Every row gives one point. The ring and each string are closed loops that go straight from each point to the next, and from the last back to the first. Before rounding, they use only three directions, however many columns there are. Count how often each string passes through the ring. Passing back the other way cancels.

Ring:
[[-12   8 -23  27]
 [-28  19 -12  38]
 [-31  24   4  30]
 [-16  18  19   2]
 [ -1   9  23 -17]
 [ 21  -8  16 -37]
 [ 29 -16   3 -36]
 [ 26 -16 -11 -23]
 [  7  -4 -23   7]]
String, 30 rows:
[[ -4  22 -37  23]
 [-12  28 -40  35]
 [-11  24 -25  25]
 [-12  21 -16  21]
 [-27  42 -28  42]
 [-48  44 -15  60]
 [-51  22  10  51]
 [-42  37   2  42]
 [-25  45 -10  26]
 [-13  24  -4  12]
 [-17  30  -4  15]
 [-33  51  -3  31]
 [-42  42   7  37]
 [-45  13  23  37]
 [-26  -3  19  20]
 [ -6  15  -6   7]
 [-13  -3   9  10]
 [-36   5   6  40]
 [-41   3   1  50]
 [-21  -8   7  23]
 [ -8   8 -10  15]
 [ -3  16 -26  17]
 [  1  22 -51  27]
 [ -1   2 -43  30]
 [  1  -6 -36  24]
 [  0 -12 -30  22]
 [  5  -3 -39  21]
 [ -4 -12 -16  19]
 [ -5  -4  -6  10]
 [ -1  10 -18  10]]
Times through: 2

Ring (6 x 9):
[[  3 -11  -9   5 -24  17  12   8  22]
 [ -1   1  -3  15  -9   1  -1  -5 -14]
 [ -1   8  11  20  15 -13 -14 -11 -27]
 [  3  -2  13  11  16  -4  -8   1   5]
 [ -2 -10   0  -1   0   7  -1   9  23]
 [  0 -14  -9  -3 -19  18  10  13  34]]
String (28 x 9):
[[ -8   8   2  18   5 -11 -12 -12 -34]
 [ -3   3   3  14   3  -5  -8  -6 -15]
 [  2   1   6  15   4  -2  -5  -3  -6]
 [  2   7  13  22  16 -13 -13 -10 -24]
 [  0  11  18  24  26 -20 -19 -14 -34]
 [  1  11  20  23  31 -21 -20 -13 -31]
 [ -4   7  13  16  23 -16 -18  -9 -24]
 [ -4   2   5  11  10  -6 -10  -4 -11]
 [  5  -4   8   9   7   1  -3   3  11]
 [  8  -7  11   7  10   3  -2   7  22]
 [  4  -7   7   6   5   4  -1   6  19]
 [  0  -5   2   7   0   3  -2   3   9]
 [ -5  -4   1   4   3   1  -5   2   5]
 [  3  -9   1   4  -3   9   3   8  23]
 [  2 -14  -2  -2  -8  14   6  13  36]
 [  5 -13  -2   1 -10  15   8  13  35]
 [ -1 -17 -10  -7 -19  21  10  16  43]
 [ -3 -17 -13  -7 -24  21  11  15  39]
 [ -5 -13 -14  -4 -23  18   9  11  27]
 [ -3  -5  -3   6  -7   5   0   2   6]
 [  4 -11  -5   4 -16  15   9   9  25]
 [  9 -17 -11   2 -32  26  20  15  41]
 [ 11 -15  -9   6 -29  24  19  13  36]
 [  9 -12 -12   9 -34  23  19   8  25]
 [ -5   0 -10  13 -19   5   2  -5 -13]
 [ -4   4  -7  18 -16   1   0  -9 -24]
 [ -1   5  -2  20  -9  -2  -2  -9 -23]
 [-12  16  -1  25   3 -18 -17 -22 -60]]
Times through: 3

Ring, 6 rows:
[[ 26 -19  11  -5  36 -13  12   2  -1  18  22  -5  20  15]
 [ 28 -21  -1  -3  33 -15  -3  15   2  19  22  -4   2  13]
 [ 11 -14 -12 -13  33 -11   4  31   2  23   8   0  -2   7]
 [-13  -5 -10 -28  34  -6  34  34  -1  26  -4   0  17   0]
 [-13   3   3 -27  39  -1  41  25  -5  27 -11   2  30   3]
 [ 10  -2  20 -12  42  -3  29   4  -6  23   1   0  34  13]]
String, 24 rows:
[[ 31 -10   7   2  39  -9  -9  14  -2  22   9   2   1  17]
 [ 18  -9   3  -7  38  -8   5  18  -2  23   6   1   8  12]
 [ 12 -28 -12 -16  27 -18  14  22   5  19  26  -8   7   5]
 [ 16 -25 -17 -11  28 -17   0  29   5  20  21  -4  -7   7]
 [ 15 -12 -17  -9  33 -11 -10  37   2  24   5   2 -15   8]
 [  7  -7 -17 -14  34  -8  -2  41   1  26  -3   4 -10   6]
 [  8   0   1 -12  40  -3  10  27  -4  26  -8   5   7  10]
 [ -1 -15  -9 -22  31 -11  26  26   1  23  10  -4  15   3]
 [-22 -21 -26 -38  24 -14  43  40   6  23  12  -7  16  -7]
 [-28  -5 -18 -38  31  -5  46  42   0  28  -8   0  20  -6]
 [-28   3  -9 -37  35  -1  50  38  -3  29 -16   2  27  -3]
 [-32   3  -5 -40  35  -1  60  34  -4  29 -15   1  37  -4]
 [-13  15  12 -24  45   5  39  24  -9  30 -25   7  32   7]
 [-19  11  14 -29  43   4  54  19  -9  29 -19   3  44   4]
 [-12   3  15 -26  41   0  51  13  -7  26  -9   0  44   6]
 [  2  17  31 -13  50   7  35   6 -13  28 -23   8  41  15]
 [  3  -2  23 -17  42  -2  43   1  -7  23   1  -2  45  11]
 [  6 -16   9 -18  35 -10  36   6  -1  20  16  -7  34   8]
 [ 14  -4  13  -9  41  -4  17  11  -5  24   1   1  22  13]
 [ 10 -17   4 -15  34 -11  25  11   0  20  16  -5  23   9]
 [ 18 -28   5 -12  31 -17  24   3   2  17  31 -10  25  10]
 [ 38 -34  11   1  32 -20   7  -7   3  14  42 -11  19  17]
 [ 31 -12  13   1  40  -9  -2   7  -3  21  13   0  10  18]
 [ 19  -7   7  -6  39  -7   7  15  -3  23   5   1  12  13]]
Times through: 2

Ring:
[[-12  14  -6   1  -2  10  -6  -2  11   1  22  11  -2 -21]
 [-21  13   5   2 -14   1   0 -20  11 -10  36  15  -1 -25]
 [-26   7  11   1 -20  -5   7 -34   5 -19  39  16   2 -21]
 [-25  -1   8  -1 -18  -7  12 -37  -4 -24  32  14   5  -9]
 [-16  -8  -4  -5  -6  -1  11 -26 -10 -18  13   7   9   4]
 [ -6  -9 -17  -7  11  11   4  -6  -9  -4  -9  -1  14  12]
 [ -1  -4 -24  -7  23  20  -4  10  -3   8 -19  -6  15  10]
 [  0   4 -24  -4  22  23  -9  17   4  13 -13  -4  10   1]
 [ -5  11 -15  -1   9  17  -9   9  10   8   7   5   2 -13]]
String:
[[-35   0  22   2 -39 -20  19 -60  -5 -40  58  25  -2 -19]
 [-27   0   9  -4  -7   0   8 -34   2 -14  19   5  17  -9]
 [-20   1   0  -5   4   7   3 -20   3  -5   7   1  18  -5]
 [-15   0  -4  -2  -4   3   5 -18  -2 -11  16   8   6  -5]
 [-16 -11  -3  -2 -23 -11  17 -35 -18 -33  31  19  -5   3]
 [-13 -15  -8  -5 -10  -4  16 -29 -19 -25  13  10   5  12]
 [ -8 -16 -14  -6  -3   0  14 -21 -20 -21   4   7   6  16]
 [ -7  -9 -15  -5  -1   4   8 -12 -13 -14   6   7   3   9]
 [-11   0 -10  -3   3   8   1  -9  -1  -5   8   5   8  -3]
 [-10   1 -12  -7  21  19  -5   1   6  10 -13  -8  23   1]
 [  0  -3 -26 -10  41  31 -10  20   4  23 -40 -19  31  14]
 [ 10  -5 -37  -8  36  29  -9  29  -3  19 -36 -12  16  17]
 [  2   0 -25  -3  12  16  -4  12  -3   3  -5   3   1   4]
 [  8   3 -32  -3  20  23 -10  26   1  12 -13   0   1   3]
 [  4   9 -28  -5  33  32 -17  30  12  26 -23 -10  15  -2]
 [ -4  11 -19  -4  26  27 -14  18  14  21 -13  -7  16  -8]
 [ -3  14 -18   0  13  21 -13  17  13  13   4   4   1 -15]
 [ -6  14 -12   3  -7   9  -6   4   9  -2  27  16 -13 -21]
 [-12   5  -7   0  -7   5   1 -11   1  -9  22  12  -2 -11]
 [-14   8  -5  -2   4  11  -3  -7   9   1  12   4   9 -13]
 [-20  16   2   1  -2  10  -6 -10  17   2  23   8   7 -25]
 [-26  19  13   6 -29  -6   1 -29  13 -18  58  25 -12 -37]
 [-25  13  13   6 -35 -11   7 -35   5 -26  60  28 -14 -31]
 [-18   5   1   1 -14  -1   5 -23   2 -15  31  15  -1 -15]
 [-16   3  -2   0 -10   1   4 -19   0 -13  25  13   0 -11]
 [-26   2  13   4 -40 -18  16 -47  -6 -37  59  29 -13 -20]]
Times through: 1

Ring:
[[-31  -6 -13  40  19  -5  -1 -10  -2   3   4  -1  -9 -17]
 [-10  -3 -28  22  23 -12   7  -6   2   6 -15   0  -1 -33]
 [ 12  -5 -26  -5  16 -15   8   2   8   9 -21   6  10 -31]
 [ 24  -9 -10 -25   5 -11   1  10  12  11 -12  14  18 -16]
 [ 18 -14  14 -26  -7  -2  -8  15  11  10  10  18  18   4]
 [ -1 -15  31  -7 -13   7 -14  12   7   9  33  15  10  19]
 [-26 -14  31  21  -7  10 -15   4   1   5  42   8  -2  20]
 [-37 -10   8  40   9   3  -9  -7  -3   2  24   2 -10   1]]
String (30 x 14):
[[-10  -1 -20  26  15  -7  12  -4   3  10  -5  -6   1 -32]
 [ -6  -6  -6  13   8  -4   2   1   4   8   3   3   4 -16]
 [ -4  -9  -4   6   8  -5  -3   2   5   7   3   8   5 -10]
 [ 12  -9 -21 -13  17 -16  -2   3   7   6 -20  15  10 -20]
 [ 38  -7 -39 -38  22 -26   5   7  13   9 -46  20  21 -36]
 [ 35  -6 -24 -32  10 -17   9  11  14  13 -27  13  22 -31]
 [ 21  -6  -6 -16   0  -6   7  11  12  14  -4   7  17 -20]
 [  4  -7   5   2  -3   0   4   8   8  12  12   3  10 -11]
 [  2 -10   1  -3   4  -5  -5   5   6   8   5  11   8  -6]
 [ 17 -14   1 -27   4 -10 -10  10  10   7  -4  22  16  -1]
 [  1 -12   2  -4   5  -5  -8   5   6   6   4  14   8  -3]
 [ 18 -17  13 -32  -2  -6 -16  14  10   7   5  26  17  11]
 [ 18 -20  36 -37 -18   4 -20  20  12   9  28  27  21  27]
 [  0 -16  49  -9 -26  16 -14  18   9  12  52  13  13  29]
 [-14 -11  39  15 -19  16  -6  11   5  12  50   2   5  17]
 [-13 -11  20  13  -6   6  -6   6   4   9  29   5   3   6]
 [ -6 -15  10  -2   4  -3 -15   4   4   4  12  18   5   8]
 [-14 -19  22   0   1   0 -24   4   2   1  23  22   2  22]
 [-39 -17  41  31  -9  14 -22   2  -2   2  53   9  -7  31]
 [-47 -11  38  51 -10  19 -11  -2  -4   6  59  -4 -11  20]
 [-33  -8  20  39  -3  10  -4  -1  -1   7  38  -4  -6   4]
 [-16  -9   6  20   3   1  -3   1   2   7  18   3   0  -4]
 [-24 -12  -1  20  15  -5 -13  -5  -1   0   7  12  -5   0]
 [-37 -11 -10  35  25  -8 -15 -12  -5  -3   3  10 -12  -3]
 [-45  -7 -14  53  25  -5  -6 -15  -6  -1   6  -1 -17 -14]
 [-29  -8 -21  33  27 -11  -6 -12  -3  -1  -8   6  -9 -17]
 [-36  -2 -28  50  29 -10   4 -16  -4   2  -7  -6 -13 -30]
 [-36   2 -22  60  20  -2  15 -13  -3   8   4 -17 -12 -36]
 [-26   2 -21  49  17  -3  15 -10   0   9   2 -15  -8 -36]
 [-16   1 -31  37  22  -9  16  -9   1   9 -12 -11  -4 -41]]
Times through: 4
